Rows are points. Each copy is the shape, with its points in the same order, turned, moved and blurred by noise. Is it also mirrored, or only turned?

Shape:
[[-0.12  0.16]
 [-0.01  0.19]
 [ 0.31  0.05]
 [ 0.41  0.11]
 [ 0.09 -0.89]]
Copy 1:
[[-0.25  0.17]
 [-0.15  0.19]
 [ 0.22  0.11]
 [ 0.31  0.18]
 [ 0.13 -0.85]]
Copy 1 is: only turned
Copy 2 (5 x 2):
[[-0.07 -0.31]
 [-0.02 -0.27]
 [ 0.24  0.02]
 [ 0.30 -0.02]
 [-0.45  0.65]]
Copy 2 is: mirrored

Shape:
[[ 0.10  0.34 -0.31]
 [ 0.10 -0.67 -0.61]
 [ 0.09  0.07  0.24]
 [ 0.01  0.30  0.23]
 [-0.26 -0.10  0.20]
 [-0.10  0.20  0.06]
 [ 0.06  0.29 -0.80]
 [ 0.05 -0.07 -0.02]]
Copy 1, 8 rows:
[[ 0.50 -0.45  0.12]
 [-0.07 -0.63 -0.74]
 [ 0.29  0.13  0.05]
 [ 0.38  0.04  0.26]
 [-0.09  0.01  0.14]
 [ 0.25 -0.09  0.24]
 [ 0.48 -0.96  0.02]
 [ 0.20 -0.16 -0.13]]
Copy 1 is: mirrored
Copy 2, 8 rows:
[[ 0.08  0.47  0.19]
 [-0.77  0.54 -0.46]
 [-0.14 -0.09  0.22]
 [ 0.08 -0.08  0.29]
 [-0.08 -0.20 -0.15]
 [ 0.07  0.04  0.08]
 [ 0.04  0.92 -0.02]
 [-0.23  0.10  0.04]]
Copy 2 is: mirrored
Copy 3, 8 rows:
[[-0.10  0.05 -0.44]
 [-0.70  0.47  0.27]
 [ 0.33 -0.05  0.03]
 [ 0.36 -0.08 -0.23]
 [ 0.09 -0.28  0.15]
 [ 0.06 -0.15 -0.13]
 [-0.61  0.06 -0.70]
 [ 0.04  0.07  0.05]]
Copy 3 is: mirrored

Shape, 9 rows:
[[ 0.38 -0.01  0.02  0.12  0.53 -0.07]
 [-0.18  0.44  0.20 -0.38  0.19 -0.25]
 [ 0.58 -0.08 -0.14 -0.14 -0.39  0.22]
 [ 0.68  0.07 -0.11  0.38 -0.22  0.46]
 [ 0.37  0.24 -0.65  0.05 -0.25  0.37]
 [-0.51  0.02  0.53 -0.18  0.50 -0.23]
 [-0.43  0.00  0.04 -0.08 -0.08 -0.26]
 [-0.11  0.12  0.29  0.05  0.18 -0.61]
 [ 0.29 -0.33  0.14 -0.05  0.57 -0.20]]
Copy 1:
[[-0.06  0.08 -0.33  0.31  0.19 -0.44]
 [ 0.46 -0.02  0.15 -0.37  0.09 -0.41]
 [ 0.01  0.43 -0.03  0.27  0.37  0.40]
 [-0.03  0.26 -0.61  0.43  0.55  0.47]
 [-0.03  0.28 -0.34 -0.04  0.93  0.33]
 [ 0.30 -0.64  0.05 -0.09 -0.31 -0.46]
 [ 0.05 -0.22  0.06 -0.53 -0.14 -0.06]
 [ 0.19  0.09 -0.22 -0.27 -0.35 -0.42]
 [-0.29 -0.10 -0.06  0.34  0.04 -0.60]]
Copy 1 is: mirrored
Copy 2, 9 rows:
[[-0.15  0.56  0.00 -0.14  0.25  0.05]
 [-0.27 -0.07  0.43 -0.53 -0.18  0.21]
 [ 0.35  0.31 -0.08  0.21 -0.54 -0.16]
 [-0.04  0.51 -0.37  0.51 -0.42  0.04]
 [ 0.35  0.32 -0.03  0.46 -0.44  0.50]
 [-0.42 -0.30  0.15 -0.68  0.36 -0.04]
 [-0.05 -0.42  0.35 -0.11  0.08  0.03]
 [-0.37 -0.01  0.56 -0.20  0.19 -0.20]
 [ 0.01  0.47  0.03 -0.32  0.41 -0.22]]
Copy 2 is: mirrored
Copy 3 (9 x 6):
[[ 0.06  0.24 -0.27  0.58  0.23  0.05]
 [-0.30  0.28  0.54  0.06  0.01  0.09]
 [ 0.65 -0.14 -0.06 -0.03 -0.14 -0.24]
 [ 0.71  0.22 -0.64  0.06 -0.10 -0.03]
 [ 0.47  0.26 -0.31  0.09 -0.67 -0.26]
 [-0.64  0.01  0.23  0.02  0.37  0.19]
 [-0.41  0.06  0.05 -0.21  0.07 -0.35]
 [-0.32  0.29  0.19  0.17  0.46 -0.22]
 [-0.07 -0.16 -0.12  0.70  0.41  0.00]]
Copy 3 is: mirrored
